Each row of a before or after table is a point. One or more steps were done to the points. Then noise was added and the rows were shuffled. The steps act on columns, c1 being the first. Name the steps. A step turns or swaps two columns, mirrors them in a line or flattens them onto one, adds a multiple of one to another, or multiplies or shifts one. Angles are multiples of 10 degrees, from the lower column toward the higher: turns from -170 to 170, lines from 10 to 170 but not 90. Use the fewest steps. Two steps may share a column if one is a turn and the other turns, adds or multiplies; they go together, in the order done. Otherwise the lowest column goes first.
(in the rows, 128 means zero)

Before (13 x 3):
[[169 150 100]
 [142 119  86]
 [115  58  81]
 [130 145 156]
 [107  69 142]
 [ 34  50 114]
 [147  77  45]
 [152  76  42]
 [127 151  76]
 [147  71 150]
 [ 60 116 179]
 [ 96 172 122]
 [151 134  76]]
After (13 x 3):
[[149 160  30]
 [148  70  98]
 [154 163  30]
 [109  79  92]
 [130 120 162]
 [150 169  98]
 [140 153  95]
 [ 63  85 150]
 [127 182 112]
 [ 95 163 156]
 [115 120  43]
 [ 31  90  58]
 [171 169 123]]
Steps: turn c2 and c3 by 50 degrees

Before (13 x 8):
[[121 122 133 136 103  32 101 134]
 [181 107 136 137 200  68  98 176]
 [104 138 132 122 201 113 135  99]
 [109 152 145  57 188 103 139 144]
 [111 136 147  84 110 105 174 103]
 [119 150 189  94 196 121 133 115]
 [153 120 138 153 195 133 194 106]
 [192 249 131 114 183 131  91 123]
 [110 154 151 120 200 111  89 153]
 [ 98 163 134 142 168 152 209 182]
 [120 112 149  81 110 145 105 149]
 [100 145 131 137 200 145  89 117]
 [104 200 149 157 170 126 167 185]]
After (13 x 8):
[[118 149 190  95 196 135 127 116]
 [119 111 149  81 110 103 142 147]
 [101 199 149 157 168 149  96 186]
 [113 138 147  84 110 172  97 103]
 [109 153 144  59 188 155 131 140]
 [192 246 131 115 185 108 157 121]
 [180 108 135 136 200 165 184 177]
 [154 120 139 156 197 158  68 104]
 [109 155 152 120 202 122 169 154]
 [ 98 164 134 144 168 146  45 181]
 [103 139 130 124 203 144 128  99]
 [102 144 131 137 199  95 154 118]
 [122 121 134 138 105 200 200 134]]
Steps: turn c6 and c7 by -150 degrees

Before (13 x 14):
[[156  95 157  84  67 193  74 125 117 120 224  93 129 133]
 [237 160 140 157 144 141 145 134 108 151  91 101 121 131]
 [123 142  93 149 146 160 153 173 128 143 204 107 122 138]
 [ 96 159 126 153  70 152 116 117 133 146  72 177 138 131]
 [105 137 134 160  57 119 140 151 104 147  79 127 103 150]
 [121 104 166 139 118 137  99 147 129 149 124 120 131 151]
 [120   7  81 142 136 195 117 127 106 143  87 102 115 124]
 [111 163 135 118  93 144 102 159 133 148  66 134 123  99]
 [117 141 112 109 143 115 138 139 115 123  74 128 129 143]
 [144 161  90 150 150 118  99 129 131 142  79  94 126 133]
 [121 146 120 134 149 113 146 119 118 155 136 100 112 105]
 [101 127 105 146  95 132  98 150  88 141 101 164 132 109]
 [110 100 156 164 111 142 130 135 103  96  82  96 126 127]]
After (13 x 14):
[[238 159 140 145 109 142 113 133 109 152  91  99 153 131]
 [143 160  89 138 113 117 161 128 130 140  80  92 147 134]
 [ 96 159 125 127 186 152 129 118 132 148  73 177 155 130]
 [118 140 110 120 110 113 121 140 115 124  73 127 111 143]
 [122 102 165 130 142 138 154 149 129 151 124 121 140 153]
 [111 162 135 130 167 145 148 160 132 146  66 133 118  98]
 [102 126 106 129 165 131 152 150  86 141  99 165 147 107]
 [122 147 121 143 104 114 114 118 120 154 137  99 129 105]
 [124 143  92 141 106 161 105 172 128 143 204 108 144 139]
 [157  93 158 113 197 193 171 125 117 119 224  92  87 130]
 [105 137 134 162 196 119 103 151 104 145  80 126 150 151]
 [120   6  81 146 123 195 138 125 106 143  88 105 136 125]
 [110 100 156 142 145 143 124 133 103  97  82  94 162 126]]
Steps: turn c4 and c13 by 70 degrees; turn c5 and c7 by 170 degrees

Before (11 x 24):
[[166 120  84  36  83 147 139 144 110  96  89 139 167 154 112 160 180 151
  191 114  84  81  69 171]
 [ 41  99 107 162 180 163 119  70 146  77  83 104 218  28 201 118 169 183
   70  90  86 154 151 138]
 [175  86 137  66 131 103 185  83 149 136  77 153 107  88 113 143  97 127
  139 200 153 128 140  81]
 [151  79 200 133 114 206 196 148 135 148  58  38 155 122  80  58  56 174
  106 112 165  75  95 142]
 [131 196 164  74  86 118 157 169 178 119 172 114  95  39 205 161 148 164
   86 171 115 192 170 150]
 [106 127 158 105 192 156  72  42 193 104  55  69 183 112 122 105  98 181
   73 170  56 134 124 121]
 [ 88  99 104  79  73  99  90 115 197 115 108  69  91 125 168 149 126  84
   78 103 154  77 172 155]
 [ 45 175  82  68 173  95 132  39 106 167 152  86 154 153  87 142 121  82
   66 131  59 144 102  84]
 [172 133 126 146 125 108 201  47 141  97 128 141 213 116 108  63 141 100
  175 198  45  79 155  85]
 [ 60 198 155 164 113 193 164 135 118 141 136 125 204  47 156 169 177 127
  146 144 137 188 103 116]
 [102  62 138 121  67 202 168 101 164 154 170 163 139 108  79  89  82 198
  158  75  85 156 153 139]]
After (11 x 24):
[[105 129 157 128 192 153  76  41 193 103  56  71 185 110 121 105  96 181
   71 169 202 134 150 124]
 [ 58 197 128  97 115  74 166 136 117 143 125 126 203  47 155 168 176 125
  147 145 162 190  98 117]
 [174  86 145 154 132 131 187  82 149 136  79 153 106  89 111 143  97 126
  137 201  93 126 188  81]
 [166 123 134  86  83 141 138 143 108  96 106 137 168 154 111 158 180 151
  191 112 175  82 225 171]
 [ 45 175 115 113 173 197 132  38 106 164 164  87 153 155  87 143 123  84
   66 130 163 144 191  84]
 [129 198 117 177  86 145 159 166 179 120 152 114  95  40 204 161 148 166
   87 174 133 193 174 150]
 [ 39  98 143 149 180 131 121  69 146  78  94 105 215  30 202 118 170 184
   71  88 183 156  90 140]
 [ 89  98 131 178  73 133  91 114 197 115 114  71  89 126 168 148 125  85
   78 103  86  77 169 154]
 [102  62 114 153  65  99 171 102 164 155 161 163 137 109  80  90  83 200
  157  73 209 157 130 140]
 [171 133 128 151 123 199 201  47 139  97 129 143 211 116 106  64 143 102
  176 199 179  78 104  86]
 [151  80 159  95 112  44 197 146 135 146  40  39 157 120  81  59  55 175
  106 111 150  77 129 144]]
Steps: flatten c3 and c11 onto the line at 110 degrees; turn c4 and c23 by -100 degrees; turn c6 and c21 by 140 degrees

Before (8 x 64):
[[167  76  48 102 191 129  70 129 101  84 166 101  60 109  75 117 181 151
  115 104 148 156  57 113 100 170 125 145 213 147 177  23 124 203 168 112
  144 149 131  52 117 117 104 154  98  80 117 153 110 102 102 174 158 185
  160 157  45 113 158  90  86  54 174 157]
 [109  80 120 107 109  85 144 187 162 198 122  86 161 166  97 154 184  51
  153  64 144 174 195 178  78 173 102  58  78 109 201  54 189 207 195 132
  106 173  86  76 113 224 239 200 103  90 103 108  44  99  63 142  99 118
  184 111 134 114 133 150 180  93  97  42]
 [180 118  68 164 195 106 167 176 165 168 113 129 152 143 180 120  96  55
  146 168  98 113  97 186 110  61 186 170 111 152 191 130  79  94 157 125
   94  71 172 110  85  91 161  88 165 146  93  87 146 173  44  66 130 118
   66  80 134 122 151 169 200 124 174 139]
 [182  79 105 194 111  67  82  89  55  92 116 154  89 191  56 199 139 141
  138  60 105 208  97  83  82 187  96 112 143  67 138 154 186 123 195 181
  126 103 169  98 103  90 215  87 133  84 177  39 125 188  70 134 137 160
  162  72 155 183 165 124 148 183 151 173]
 [197  55  67 105 170 148 130 138  99 184 166 146 138  79  56 186  64 145
  107 148 149 159 167  88 213 146 174  62 100  67  86 133 119 124  84 152
  154 129 125 171 103  95 121 164  62 140 187 138 135 164 133 144 169 183
  161 189 156  92 131 172 127  91 118  79]
 [116 111 102  76 143 109 115 172  60 121  42 101 125 139  87  56 135 136
  218 134  94  75 168 176 100  48 112  58 157 156 105 133 201 191  84 139
   86  84 173 172 128 124 150  68 181 150  72 146  87 128  93 195 147 123
  151 124 146  66  74  87 155 188 143 101]
 [105  58  48 139  88 113 133  82  95 167  59 209 155 137 195 194 149 103
  190 121 128 205 194 154 129  78 115  84 186  72 144 150 139 148  82  73
  148 136 168  45  97 204 141  60  77 165 176 162 136 177 129  90 158 109
   57 189 121 192  47 164 175 147 131  50]
 [117 134 142 139  90 181  81 123 162  83  80 223 150 144 157 108  99 144
  141 109 145 154  95  78 161  77 138 161  84 160 128 109  71  78 204 149
   99 136 145 154 121 216 212  92 162 128 176  58 131 219 143 176 126  65
  147  83  57 116  93 111 117  68 142  89]]
After (8 x 64):
[[106  57  48 140  82 112 135  84  96 166  62 208 154 141 202 194 150 108
  192 119 129 204 195 204 129  88 120  83 183  73 139 149 135 152  81  69
  155 134 163  37  97 209 145  60  79 170 173 164 141 172 126  92 143 110
   60 186 121 186  49 170 177 150 135  53]
 [179 116  71 165 197 108 162 170 167 168 117 127 152 147 179 111  91  53
  140 167  97 117  96 228 117  55 181 178 109 149 186 135  75  97 159 122
   93  67 175 115  86  86 163  83 163 143  98  89 152 171  43  69  95 117
   68  76 135 124 149 172 205 124 180 138]
 [116 108 104  77 138 108 120 171  52 122  41 104 129 136  92  56 136 133
  214 139  98  75 166 231 104  48 111  59 159 155 109 133 205 189  82 139
   81  82 172 172 127 122 147  65 181 152  71 148  88 129  91 199 120 118
  157 119 145  67  72  89 152 188 140 102]
 [108  83 117 104 114  83 146 192 166 199 126  83 164 164  97 154 181  52
  157  71 141 171 194 184  76 179 105  61  79 110 197  52 193 207 193 131
  103 172  86  75 113 223 242 197 101  95 109 113  44 101  62 138  77 115
  183 109 135 110 128 149 176  90  98  38]
 [198  55  59 103 168 149 130 134 101 192 165 142 134  83  55 190  67 150
  109 152 149 158 158 104 216 149 173  63 105  74  87 136 119 125  82 154
  158 128 126 168 107  98 123 161  61 132 181 144 138 166 134 143 186 181
  162 194 156  98 129 167 124  97 118  81]
 [172  77  41 101 191 132  69 130 103  83 164 101  61 111  71 118 179 149
  118 107 147 161  58 134 101 171 122 144 217 150 174  24 121 202 167 109
  138 151 132  51 119 117 105 155  98  80 118 151 104 103 104 175 161 185
  166 157  42 112 152  86  83  53 178 159]
 [183  79 111 193 110  59  79  84  58  91 109 158  93 192  58 202 139 138
  132  62 104 210  94  63  86 181  98 112 141  63 141 154 186 127 192 183
  125 107 169  97 105  93 212  86 133  89 177  35 127 192  73 130 156 161
  160  73 156 185 168 125 145 189 151 176]
 [116 140 146 142  80 179  78 127 160  84  80 219 149 139 156 106  98 145
  141 106 147 152  96  38 161  80 136 158  78 164 124 112  76  80 204 151
  103 142 141 155 119 217 214  92 164 134 178  62 121 221 141 180 153  61
  157  73  59 111 101 109 119  65 137  89]]
Steps: turn c24 and c53 by -30 degrees; multiply c24 by 2
